Each wall is flat, endless, passes through zero and stands at right angles to its row. A trip goes straight from one point to another. Which walls does it cross, in order?

Walls:
(1): [17 11 15]
(2): [ 10  -5 -59]
(3): [ 13 -12  -7]
(4): [22 27  8]
Trips:
[-13  41  37] to [43 33 32] => none
[-24 -28 -13] to [ 26 -82  -2] => none
[ 0  6 60] to [ 11 -81   2] => 4, 3, 1, 2
[  4  20 -15] to [ 77  22 -21] => 3
[13  5 32] to [ -3   3 -44] => 3, 2, 1, 4

Walls:
(1): [  4  -8  23 -27 -30  86 -38 -33]
(2): [ -6 -18  67  31 -21  -2  27 -12]
Trips:
[ 24 -28 -16 -17 -19  13 -60 -73] to [ -6  15 -40  13 -12  45   8 -34] => none
[ 39 -25  29   5 -39 -12  46 -33] to [-15  13   2   6  88   8  26 -53] => 1, 2
[-66   6  16  34  38 -65 -15  47] to [-73   9 -35 -43 -15 -52 -26 -43] => 2
[-23   1  -7 -26  -7  63 -16  19] to [-32  -9  14  -4  25 -25  17 -26] => 2, 1
[-55   4 -47  11 -33 -64  34 -29] to [ 68  10  13 -16  -5 -35 -40  -2] => none

Walls:
(1): [ 18  13   2   0  36 -25  46 -59  25  68   9  -5  42   9]
(2): [-34   8   3 -20  -5  -8  12 -18   5 -24   8 -56 -12  18]
(3): [ 59  35 -30   6 -29   0  26  10  13 -24  12  -1  -5 -12]
Trips:
[-15 -61  13 -37 -20  11   0  -1 -10 -15 -19 -13 -14 -18] to [ -2  21 -37   1 -39  11   0 -15 -53 -10 -17  46 -23  25] => 2, 3
[ -2  -4  17  -9   6  21  25  32   8 -46  30   1   4  17] to [  5 -18   9  10   6 -25 -22  -4   8  -7  78 -11  29  -9] => 1, 3
[-22  38  56  -5 -31  60 -21 -36 -46  42  10 -43  13  22] to [ 20 -10 -47  -2  -1  20  11   2   7  28 -95  21  -4 -27] => 2, 3
[ 10   4 -10  21  19 -20 -49 -35 -51 -13   9   1 -31  21] to [ 21  -8  56 -29  32 -13 -11  -8  36   9  14 -27  42  45] => 1
[ -4 -26  -2   5  -7   2  -9  20   0 -25 -19  -5  20  13] to [-19  49   5  -6 -19  30  -5 -42 -37  23 -37 -15 -37 -24] => none
[-19  -1 -19  16  16 -25 -48  12  19   5   7 -33  -3 -25] to [-35 -23   3   0  -8  35 -16   3   5 -34  25   1  11  -4] => none
[ -5 -29  -3  36 -40  11   9  -6   2 -22 -21  42  -7  -9] to [ 10 -17   9 -49 -27  14  22  28  14 -20  19 -13   0  37] => 2
[ -8 -15  -4  37  20  38  58  11  -6  24  38  18  15 -29] to [-18  28   6   8  13 -13 -18 -20  36   9 -47 -14  33  11] => 3, 2

Walls:
(1): [  7  25  19 -44 -21  10 -12 -12  -2 -23 -17   5   5  -4 -42 -21 -14 -20
  57  80 -35 -10  20 -52  24  -2 -11 -44  23  33  49  13]
(2): [ 12 -37  -5 -11   5  54  10 -29 -14 -36  -7  16  20  27   5  11  18  33
  10  -4   4 -32 -20 -46  -7  14   1  74   4  71 -73   3]
(3): [-25  -5  -5 -36  -4  -1 -11  -3   8 -11  83  41   9   1 -58   3  50   7
 -10 -12  12 -43 -29  54  41  10 -39   7  33 -82  -2 -23]
(4): [ -7 -38  -9  19  21 -10 -58 -23  -7  35   6   0  22  49  20  -6  19  12
   3 -37  45  61  -2   8  68  13   0  55  11 -40 -24  20]
(5): [ 12 -54 -32 -35 -39  11 -48   9 -46 -49 -39  56  54 -52  27  48 -28 -22
 -19  21 -24 -15  -5  58  25 -28   6  30  16  10  64 -30]
Trips:
[-79  32  -1 -20  47  16   1 -33  18   6  16   6 -28   4  -1 -43  48 -31
 -50  -7  -8  -8  22  29  -4 -49  38   2   2  20  -8  13] to [-29  18   8  24   5   4 -46  23  53  12 -62  -6 -11  10   9  25  12 -37
 -43 -41  31 -58  -3  16   5  -1   3  15 -18  17 -35   1] => 4, 2, 3
[-34   8 -37  -7 -60  18 -37   8  31 -28 -38  19   4 -32  63 -13 -18 -20
  -7  27  -6  14 -45  15  38  23 -14 -31  18  26  -9 -42] to [-95 -24  -4  16 -48 -24  22 -37 -39  61  -3  -7   7  31 -42  25  45  35
   8 -34  -9 -33 -54  27  55  64 -28 -29  24  55  -5 -73] => 3, 2, 4, 1, 5
[ 12  33  33   8 -23  27  26 -22  13   0 -19  -8 -31 -26  19 -14 -13  20
 -20  -6   2  25 -16 -63  24  30   8  28   4   6 -27  17] to [ 31  -1   6 -20 -13   4 -15 -22 -78 -30  27  63 -40  54 -40 -50 -30 -21
  18  38  21  10  36  20   9  -4   2  15   2  10 -25  49] => 3, 5
[-12  12 -43  23  41   5 -15  14 -17   3 -24   1  54  47  20 -26   3   4
  14   0   0  31   0 -56  44 -37  29 -48  16   0  16 -24] to [-41 -38  14   2  -2 -58  31 -11  -7   6  -9   1  32  32  11  42  -5 -15
  -1   5  28  16  26 -39  20 -25 -40  -4   8   6  19 -25] => 5
[ 28  28  92 -28  16  -2  26  14 -30 -16  -6  20 -29   3 -15   3  14  25
   5  24   7  23  70 -57 -11  15 -19  11 -28  11 -44   5] to [-19  43 -36   4  19  -2   2   4 -39  32  -2   8 -19  10   0 -38  21   2
  82 -16 -43   1   2  55 -35  -4  14 -24 -34  48   1  -9] => 2
[-24  -3 -23  18  20 -48  52 -52  32 -12  -4 -27   9  28 -12  -3 -11  -3
  79 -41  -9 -43 -28   5   9  57  47  43 -26  62  25 -19] to [  5   8 -22  -5   1 -23   4 -16  30 -18  12 -33  13  14 -28 -24  12   3
 -55 -11   2  -5 -10 -13  22  58 -21  58   1  27  50   1] => 4, 3
[-49  12   7 -40 -57  32 -18  -1 -25 -21  31  20  48   5  29  35 -58  17
  -9 -27  -2 -44 -10  25  -9 -18   6   2 -24 -17  11 -21] to [-21 -29  23  24  38   2 -34  21 -14 -17 -30 -14  64 -41   5   7 -28 -46
 -35  28 -32 -73 -41  -9  11   3   7 -61   6  50 -23 -14] => 1, 3

Walls:
(1): [  4 -34   6   3  21   7  -3  -2  20   9   5  17   0 -26   6 -44 -25  48
  11 -12  19   9 -32 -29  31   1  -5   9  32   2  31  -6 -23 -11 -11  20
   2 -35  39  13  -5 -23 -20  12  16   0  14 -12]
(2): [ 19   4  15 -10  -7  29 -26   7  -5  40 -37   1  41  59   4  -7  27   0
  32  45  27  -1   9  21  -9  10 -14   6  -3 -45  12   5  28 -35  -5   8
 -33 -28 -45  -4 -11  16  15  -8 -19  23 -16  37]
(3): [-26   5 -25  18  19  32  34  22  13  15  10  -1  20  18  30  25 -22   2
 -17  36  13  -1  -9  48 -34  -4 -13   2  20  86  29 -11  -2  -1  25   3
 -34  -6  23  11  35  19   5 -19 -35  -2  -6 -40]
(4): [ 30  21  22  34 -11  -4  31   1  12  18  26  32   2 -41 -22   9  40  -7
  14  20 -14 -14  -3  -9   0 -55 -10  34 -54   9  27   7   0  38 -36  25
 -14  29  25 -61  -6   0 -13  10 -15   0  17   4]
(5): [-10 -22 -12  31 -39  -8  11   8  35  -9  -2  -2  -4   4  10 -49  42  14
   1 -36  37 -19  -5  -8  -5 -25 -44  -4  -8 -21 -39  19 -27  40  -6  13
  10  50  95   6 -23 -19  35  -3  -2  16  -9  47]
(6): [-28  -9  -5 -32   1  24 -19 -10  35   1   1 -23 -20 -50 -22  19 -28 -27
 -19 -16  -2  -3   9 -39  -1   1 -32   4  16 -12   2  24  27 -61  46 -30
 -42  -7  43 -13 -18 -24  -4  27 -21 -50  -3   1]
Trips:
[ 20   0  17 -12  15 -61 -20 -28  15  -8 -32 -13  -8  -4  16 -24  -9 -15
 -20  11  11 -28 -13  -5 -37  23 -40   1 -11  -6 -29  19 -23 -17  15  -5
  29 -32 -25 -41 -23  14   8  52 -20   2  17   5] to [ 13   2 -19 -62 -56  16  -9   1  25 -10   8 -11 -36  17  13  19  20  18
   7 -41  39 -19   3  -7  21  22  -3  38  11  -5   1  -2  39 -26 -11   9
  -5 -18  27  10  -1 -16  13 -35 -18 -12 -24   3] => 1
[  7  -3  12  -4  27   0 -15 -18  -7 -69  -2 -18   9  33 -18  12 -20  12
 -12  26  -9 -23  34 -16 -19  22   6   7 -19  15  19   5  17  11  14 -12
 -22   7  13  43 -23 -19  -6  -6  33 -16 -22 -34] to [ -7 -28  -6   6 -26   0  17   8 -23  32  -2   9 -20  -8 -12  20 -23 -24
  11 -22 -34   5   5 -16   3 -25  11   0  24  12 -44 -17 -19 -28 -42  -7
  -9  17 -12 -25  60 -11 -12  14   6   9   0  18] => 3, 4
[  1   7  22   0 -18 -13  -4  29 -32 -35  -7  -6   6 -32  -5 -11  14 -18
  -6 -25   1  26   6 -16  11  18 -11   0   1  21  30   7   0   3  25 -14
  -3 -14 -12 -11  33 -23  -4   4 -29 -18  14  27] to [-32 -10  11  29   9 -57 -15  -5  61  34  13 -17 -21 -14 -10 -18 -17  34
  54 -24 -33 -12 -11 -10   5 -23  43 -18  26 -20  11  41 -57 -17 -17 -25
  30  19  -3 -33   5  -2 -38   5 -17  29  16  14] => 1, 5, 6
[ 28 -14  19  18  45 -13  30  -5 -26  21   2  36  17  26 -28  -6 -27 -51
  26  -4   8  34  18  21  -5  15  -7 -29   1  -5   5  41  21  20  48 -38
  10  45  44  23 -31  34   8  10  15 -16  16   2] to [-14  -9  32 -31  -6  -6  -8 -39   9  14  -7  -3 -34  42  20  25 -37 -22
 -11  15  21 -16 -34 -22  15  33  14  33 -21   0 -10 -16 -11 -22 -23  -6
   4 -21  -8 -28 -33   1 -36  13 -25   3  36   3] => 3, 2, 5, 1
[  2 -20  22 -24  10  28 -14  25 -13  18   8  -9  20  30 -29   4  28   6
  -5  45  -2  17 -17  -7  -6 -17  33  -4  25  -3  22 -11   3  -4   3 -34
 -16   7 -30 -14   5 -40   8   1 -35  44 -53 -22] to [ 13  30 -19   7 -14  13 -38 -36 -17   2   1  13  15  33 -24  -5  29 -14
 -12 -10 -14   6  22  55  31 -15  19  -5   2 -28  13   1  -2 -45  10 -22
   6 -61   0  26  29  -9 -24 -21 -26  23 -16  49] => 3
[ -4  14  -6  52 -31 -28  20   4 -31  16 -15  -2   9   9  28  -9  -4  25
 -13   2  -4  24  50   5  -8 -43   4 -21  -3  29 -13  17  -9   0  -1   3
  41 -35   8 -19 -10  24 -19 -32  33  19  39  -2] to [-30 -32 -13  21  45   3   3   8 -25  18 -16  -1 -10  32   1  13   3 -53
  -1 -15 -36  -7   5  14   8 -12  -1   6  -3  40 -14  16 -24 -18  12  21
  30   2  17  15   8  -7 -38  30   0 -13  -4  -4] => 5, 4, 6

Walls:
(1): [-16 -24   9  21 -11  28   2 -22  -8  30  16  -9 -17  28   0  20   8  -1
  17 -16  50 -77 -34 -41  29  21  -1   7 -29   2 -34 -18 -18  33  -6  -2
   7 -26   0   7  -1  -9 -11   2  19 -40  15  -8]
(2): [ 11  22 -18  18 -15  20 -29   3  24  14   8  -5 -11  -3 -30  24   0 -17
  22 -41  -2  -9  -2  27  16  -7 -22 -18 -15  -7 -14  13  21 -25 -56 -16
  33 -25  12  -7  35  -8  26  18  38 -19   3  -6]
(3): [ 36  -2 -39  -3  28 -21   2  -7  -6  16 -16  14  -6 -16   7 -19   3 -44
 -53  -8  19  -3  33 -14 -43 -20  14 -37  -6  -1 -41  13  32  16  25 -32
   1  -4 -15  -8  16  11   5 -13 -24 -18 -40  18]
(4): [-30  10 -18  21  24  42  22 -10   7  12 -26   4  -8 -32   6 -20 -35   2
  -5 -27 -11 -35  16 -34 -29 -16 -24  25 -28   9  -7  15  15  20   4  45
  17  -4   3 -29 -15   0 -16  -6 -24  22  23 -45]
(5): [-38   9 -14   9 -32  17 -10 -38 -18  13  -5  -7  28   9  50 -22 -20   8
   0   2  11  21  34  33   7 -20  21 -18  29  39 -22  69 -21 -14  -2  50
   6  61   1  23   0  -9   3  23  55  21  16 -22]
(6): [ -3 -36 -36 -50 -13 -36  -8 -10  -9 -41  12   5  -1  29 -30 -13  -4   4
  26 -67  -6 -17 -38 -15  -2 -26  27  32 -30 -26   6  -3 -31   8  -1  -5
 -16 -33  -1  16  -9   1 -30  26 -10  13   8 -20]
(7): [  7  21  -3  -4  31 -30 -36 -19   1 -34  -3  39 -33 -31   2   6  38   1
   5 -18  22  16 -13 -46 -12  14  -6  20  34 -13  12  -4  10  25  16   3
  -8 -15 -12 -11 -29 -22  -3 -31  23  25   2  12]
(8): [ 33  -4 -29  32 -21 -19  36  53 -22  20 -42   0  11  -2  36 -12  15   4
 -27 -21  -3 -32 -11  -1 -12   0  38  -8   8  15  -6   4  45   5   6  28
  53 -35  23  -3  25  11  27  17  10 -10   8   4]
(9): [  5  10  33  13  -2   1   4   4   6  25  -5  11  24 -16  28 -20 -23  -2
  27 -16  -8  43  29 -16 -30 -23 -28  -5  14   8  -7 -27  15  10  22  42
 -35  38  15 -14  -1  -1 -35   2 -14  18 -26  11]
(10): [ -4  -9 -16  22  -2   3 -37   3  24  34  21  27  -4  -2 -12 -20 -38 -17
  -5  23  -9  23   9  16   4  -4  12 -38  13 -32  24 -28  -1  36 -14   5
  -8  -4  -7 -12  32 -16  -4  32 -20 -26 -28  18]
Trips:
[ 11 -11  -2 -30  40  16 -34 -11  32 -14 -13   0 -18 -12   5  45  17  23
 -22  -8  -5 -23 -12  -4  -3  11  61  -9 -47   7  -3   4 -20  -2  33  22
   9   7  21  40   4 -31 -53  25 -10  32  29 -16] to [-10  14   1 -23  14 -20  -1  -2  -3 -20   5   4   5 -40 -48  18  17  33
   5  53 -29 -19  21  20  -5   7 -21  21 -12  19 -15  22   9  20 -59  43
  41 -28  20  -3 -19 -21 -25  29 -28  25 -40  25] => 5, 1, 2, 6, 10
[-14  38  -4 -19 -49   4 -17   4  18  14 -31  14  10  10  -4  -4  11  24
   0 -22  19 -23 -51  34  27 -44  -7 -27 -42  -7  48  30 -52  28  -8  19
  -3  22  14  -2   4 -51  45 -22  -8 -34  52  -5] to [ -5   8   7  30   4  25  15  38 -33  -8   9  -8 -38 -26   0  -2   5 -27
  31  27   1   9  -8  42 -16  15 -11 -26 -37  -9 -59  -8 -21  45   5   7
 -10 -56 -11 -54  31  43  15  18  25 -17   8  27] => 6, 5, 3
[  3 -21   7  18 -27  23  19 -29  35   0 -72  -1 -15 -46   1  14 -22   7
 -22 -25  23   6   4  49  32  -8 -15   7  16 -10 -16 -22 -27  47   0   4
   8  25 -21 -36  16  15 -27  15   8  11  18  -6] to [ 27  63 -37  -2   3 -18   3 -14  35  26  -4 -19   0  24   3 -58  20  18
   0   3  25 -24 -49  15   7 -25   8   6  20  -7   8 -22  40 -15  -3 -32
  -6  -7   1   6  95 -30   8  -8  -8  -8  31  -4] => 8, 3, 9, 5, 4, 6

Walls:
(1): [-30   5  -9  -4 -37  18  37   5  20  -1 -29  -8 -36 -26   3   4 -10  -7
  -3 -10 -12  33  29  37  27  10 -23  -3 -22  16  26  36  22  23  -7  -7
  38  12  15  -5  18 -12  34  24  16  16   6  36]
(2): [ 24 -30   5 -19  53   3  -3 -12 -15  -8 -10   8  -4  11  -8  43  43   6
  22  -1  32  18 -26   2  58  25 -30 -17 -11  50  -8 -42   3 -13 -15  33
   8  31 -28 -42  -1 -59  20  54   3   8  -2  51]
(3): [ 13  42  20  14 -33  37   2   4  41 -21 -10 -15 -17  -5  51 -16  -6 -37
  19   9   0  18   8   5  37  -9  -2  28  -4 -17  21  -7  29 -38 -17   2
   7 -20  23  16  11 -16 -10  15  18   2  31 -11]
(4): [ -4   4 -33   5   3 -12  16  19  -9   3  17  29 -30  22 -57 -32 -17  -2
   6  14  -9 -14  24 -16   4   6  44 -21  31   4  10 -24   2  -5   6  19
  26  14 -13  13  12  15 -10  16  14   7  19 -17]
(5): [  4 -12   2   0  24  38   7   1 -46   2 -18  27 -35 -13   5 -24  -7   3
  17 -28   7 -33  13   1  25   6 -24 -24  -7  -5  11   5 -15 -22 -31   2
  51  -6 -49  16 -31  14  10  44   7 -62 -28 -27]
(6): [  3  -2 -16 -25  -2  27 -15 -17  -8  -2  -5  -7  -9  -1  24 -19   2  -8
 -44  23   2  29  26  30 -10   9  -6 -13  46 -27 -17  -5 -18 -35  -6 -37
   1  14 -17 -25 -31 -31 -17 -15  21  22  11   8]
Trips:
[ 14  -2  -3  -3   7 -17  -8  48  23   2   6   9 -11 -10 -14 -27 -34   0
 -40  41  14  -4   6  16  16 -15  22 -21  25 -13 -50   1  -3 -22 -17 -19
   3  43   9  51 -18  14  -3   4 -28  -2 -17 -28] to [ -9  44   6  -2   6   7  -3   8  -7   5  20 -17  13 -24 -53  34 -17   7
   5 -28   6  -5 -13 -32 -23   5  21  -4  28 -48 -15   0  16 -13  -3 -37
   3 -34  17  33 -11   8   7 -28  16   0  14  10] => 5, 6
[  9 -26   7  14  -9  19  20  16  12  -3  21  -8 -23  30  29  12 -24   7
  -9  10  47 -26   0  -6 -26   1  -1  -3  18 -12  24   1 -46  23   6   7
   8 -42  22  18  -1 -17  -2   5  35  -1  -8  -5] to [-20  33   9  -4  -2  12   8   3 -30 -18   3  -4  32  20  13 -16  16  -5
  18  26   7   8 -15  17  24 -27  41 -34 -43  -1  28 -23  -2  20 -23  12
 -36  30 -26  40  -3   1   9  -6   4 -29   8   1] => 6, 2
[-18 -20   3 -11 -57  -7  29 -59  11  -2  95 -11 -29  -9   0 -19   3   7
 -27 -34 -38  22   2   2  30   8   6   0  13 -17  20  20   7  -2  15  31
  32  31  -6  10  -4  14 -28  12  13  -3  10  21] to [ -1  61  -3  -3   5   7  24 -13 -11  13  39  35 -37 -22  16   9 -10  69
  22  19 -29 -30  33  28 -22  32  -2   3   5   5   1  -9   1   9   0  23
 -51 -22 -50 -10   7  11  27  26  34   9   7  -5] => 5, 3, 6
[-14  15  -1 -10 -27  -5 -16  -2  24   9  23 -39  29  -6  21 -16   7  -6
   5  29 -19 -14  23  -2  15   4   3   0  13   1   1 -20 -37   0  24  16
  -2  -3 -12  33  43 -29  -8  16  51 -27  24  -7] to [-16 -56  -9  -1 -44 -12 -28 -18 -12 -27  -1  23  -8   7  29   9 -28   4
   5  17  18  44  -8 -21  18  24   5 -11 -12   7  17   1 -20  11 -40  -8
  -7  -7 -40   4   4  16   9   0   5   1  -2  -7] => 1, 5, 2, 4, 3
[  5 -14  34  18 -19  13  21   0 -43  30 -16  11  11 -14 -40 -11  32  23
 -24  -2  -8  -4 -31  -7  12   5   7  32  -6  11  18   3   1  15  16  13
 -48  11 -43  29 -11 -19  16 -23  18   1 -13  -6] to [ 16   3   9  18   1  -1   7   8  55 -19   3  -2   4  -9  19  35 -17  19
  47 -22  -4 -13 -42  23   4 -19 -16 -18  -3  -3  -5   5 -25  -5   0   2
  25  11  -3 -26  14  17 -12  26  -9  34  14  26] => 5, 1, 3
[ 23  29   4  -3  23 -18   0  14 -24   4   5  -8   5  -2  -3  -1  25 -18
  16  21 -13  16  20  25   2 -12  22  -5  -1  24 -35 -19  48 -11   9   1
  -2   2  -6   8  -3  20 -34  25   3  -2  25  -3] to [-17 -36  14 -20  49   7  11 -13  -9  37 -10   1  -4  -3 -34 -25  14   5
 -30  29  28  29   0 -13 -42  24  22   3  12   6  14 -15  42  -9   4 -40
   3   8  -2   6  15  10  -4  -3  22  -4  27  19] => 3
[ 15 -12 -32  22  28  18  35 -14 -25  27  18 -29  25 -34 -29  10   3  -8
 -26   8 -50 -10  40  26  -2  42 -22 -14 -16  32  -2  23   3  37  35  10
  -5   2   4 -22  -3  20  25 -31 -47   3  -3   3] to [-32  16  19   7  28  20 -28   4  30 -24 -10  22  -6 -24  20  22 -12  -6
 -41  -9  -5 -13   3 -25   2   0  13 -17 -25  24   3  12  34  17  44  -1
   2  -5 -35  -1  -8   9 -10  -1  14  -1   7 -10] => 5, 3
[ -7 -35  -1  22 -15 -13   0  -4  -4  -4  16 -36 -49 -16 -12  28 -36 -26
   6  11   0  66  14 -15  33  11 -38   3 -11   6  19 -24   5 -21  -2   4
 -29  20   8 -34  23  16  -9  33   1  -7   5  48] to [-32   9 -52  -3  -4 -22  -8   0  -3   7   5  26   6 -28  46 -13   5 -28
  15 -16   9   8  10 -26  43 -25 -24 -17 -41  -7  30  13 -29 -14  -9 -40
  56  25  22 -44  -8  51  -2  53  37 -24  18 -11] => 5, 4, 6
